Every row gives one point. The window is the flat piece filled in between its corners: a triangle in 3 columns, a solid with four corners in 4, and so on. A path goes straight from each point to the next, and from the last back to the first. After which points does the path pass through the window?

Window (4 x 4):
[[ 17.5   2.1  24.1  26.6]
 [ -2.7 -36.3  -3.9  15.1]
 [  5.1  -4.4 -15.9 -20.5]
 [ -8.2  10.8  -4.5 -20.6]]
Path:
(1): [ -1.9   9.4 -13.4   4.0]
(2): [  5.2  -1.8   9.8 -15.0]
(3): [  5.4 -50.2  16.0   4.1]
(4): [-10.8  -6.5 -24.9  18.2]
(5): [  6.9  27.3 -12.8   5.5]
(6): [ 10.0   2.3   9.7 -23.2]
(7): [-3.3 -4.9 30.6  2.7]
(8): [ 3.6  6.9 -9.1 18.8]
(9): [ -6.1  24.2 -24.3  -7.9]
(10): [  7.2  -1.1  -3.1 -23.5]
(11): [ -6.2   3.6   1.7 -24.5]
(12): [ -7.7  20.6 -18.2   0.2]
(13): [-10.1   3.7 -33.4 -26.9]
(14): [ -6.5 -11.1  -5.1 -37.4]
(15): [  4.5 -38.5   8.0  -0.4]
(16): [ -7.3 -26.1 -12.8  22.9]
Through the window after points: 1, 3, 11, 15

Window (8 x 8):
[[ 31.7  -0.3 -10.7  -1.4   5.2 -30.1   9.8   9.1]
 [-35.3  37.7 -13.6  -6.1  -7.1   0.4  15.3   8.2]
 [-28.8  -1.0  21.1  -2.8  28.5   3.5   8.0  -9.0]
 [  1.6  -8.8  27.0 -23.8   8.7  17.5  13.9   0.4]
 [-15.8  40.2   7.2  25.9  -8.2 -17.4  -3.4  25.4]
 [ 40.7  -3.3 -24.2  23.5 -13.8 -11.6  23.5  14.9]
 [-10.7   8.8   9.7  16.2 -14.4 -19.4 -14.7  -1.7]
 [-16.1  -6.3  10.6 -17.4  17.3  33.9 -14.5  12.8]]
Path:
(1): [ -7.0 -14.2   1.5   9.0  -4.4 -25.6  23.5  28.1]
(2): [  3.4  26.3 -11.5   3.7   4.5  -0.1 -12.1   2.7]
(3): [-2.1 42.2 -7.1 23.5 -0.5  2.5 -4.6 -7.3]
(4): [-19.2   2.3   0.9   1.9  -0.9 -22.3  10.4  22.5]
(5): [ -3.6 -27.9  -3.5  -4.2   3.1  -3.8  19.2  24.3]
(6): [ 19.2  12.5   5.2  -2.3   3.2   6.9   1.2 -10.4]
(7): [ -3.4  37.7 -12.5 -10.7  -0.5   8.9  11.8 -11.3]
(8): [-38.6  18.6  -4.0   3.1  -4.5  -7.4  12.7  20.5]
Through the window after points: 7

Window (11 x 11):
[[  3.9  -7.4  27.1 -25.7  -6.3  24.5  -7.5 -21.8  15.7 -14.7   3.0]
 [ 19.1  -5.0   7.5   6.6  23.7 -18.9 -14.9 -26.5 -27.0   7.9  -3.3]
 [ 22.5  -1.4   8.0  13.3   4.1  13.3  -7.1   5.1 -16.4  29.0   7.5]
 [ 24.7  37.6  19.1  42.0  16.5   7.9  -9.2  -1.9  -6.7  10.2  40.3]
 [  0.6  14.6  46.6 -30.1  -8.7 -68.1  30.0 -11.5 -15.6  29.8 -35.8]
 [ -3.2  -1.6  -3.6  11.2  -5.9   8.6 -10.7  -2.3  33.1  -0.5  -5.2]
 [-19.6  35.4  -1.6   1.2 -35.5   8.2  31.8 -32.8  28.9  16.3   2.1]
 [ 22.3  19.1   3.8   3.7 -23.8  -7.3   4.1   3.1  -9.5 -27.4   5.5]
 [ -8.2  -7.4   3.1  -4.3  25.0  23.6 -16.6  13.2 -29.8 -22.5  -4.2]
 [  7.1  12.1  -3.3 -23.2   6.8  11.4 -30.4  -3.7  -2.2  -4.1  -9.7]
 [ 31.6  -5.5   7.8 -31.9  34.2 -19.4  36.8  23.4  -1.4  14.2 -20.3]]
Path:
(1): [ -6.8 -12.4  -7.8 -15.6   2.6  -5.4  -7.1  -5.6  -8.3   6.9  31.9]
(2): [ -3.3   2.6  -3.0 -11.1   9.2 -14.0  11.5  -3.9  -3.3  14.1  40.4]
(3): [ 23.5   4.0  22.2  -0.8   7.2   1.1   5.5  -5.6  -4.9   1.4 -19.2]
(4): [ 19.2   6.3   7.7  -5.0   5.9  17.7  13.0 -15.7   2.7   8.6 -28.1]
(5): [-15.4   2.1  12.0   1.3   0.9 -12.8 -14.2   6.7   0.2  30.7  40.7]
(6): [ -2.0   7.3   4.7  -7.0  -1.1 -13.1  -7.7  -1.0  -6.2 -17.7   9.1]
(7): [ 19.1  12.8   9.6  -5.1   2.4   3.4   9.0  -7.5  -3.4   1.7 -17.5]
(8): [ 21.0  15.6  20.4  -3.7   6.9  17.4 -12.7   3.3  -8.0   7.3 -29.2]
(9): [ -1.3  -0.2   3.4 -11.8  13.8 -13.5  -3.0  -9.7  -9.6   5.8   5.2]
(10): [  5.4  12.7   0.2   2.3   0.3 -20.7   3.0  -8.9  -6.1  18.8  21.9]
(11): [ 20.1  14.5  20.4   5.1  11.6   4.7   6.2  -3.3 -11.9  -3.2 -54.7]
(12): [ 21.4  17.6  12.0  -1.9   7.2   8.8  -1.4 -13.6   3.3  -1.2 -27.5]
(13): [-15.6   2.5   7.9 -15.3 -13.4 -10.6   4.9 -14.9   2.7   1.2  26.0]
(14): [  1.3  10.4   3.4   0.4   8.1   8.1  -5.8   3.0 -13.6   5.1  20.8]
(15): [ 15.3   7.3  27.0  19.0  25.9   9.3 -11.4   1.0 -14.1 -23.6 -23.4]
(16): [ 18.7  16.6  22.3   2.0  -3.5  -7.3   9.5 -13.1  -3.1  -1.2 -49.5]
Through the window after points: 14
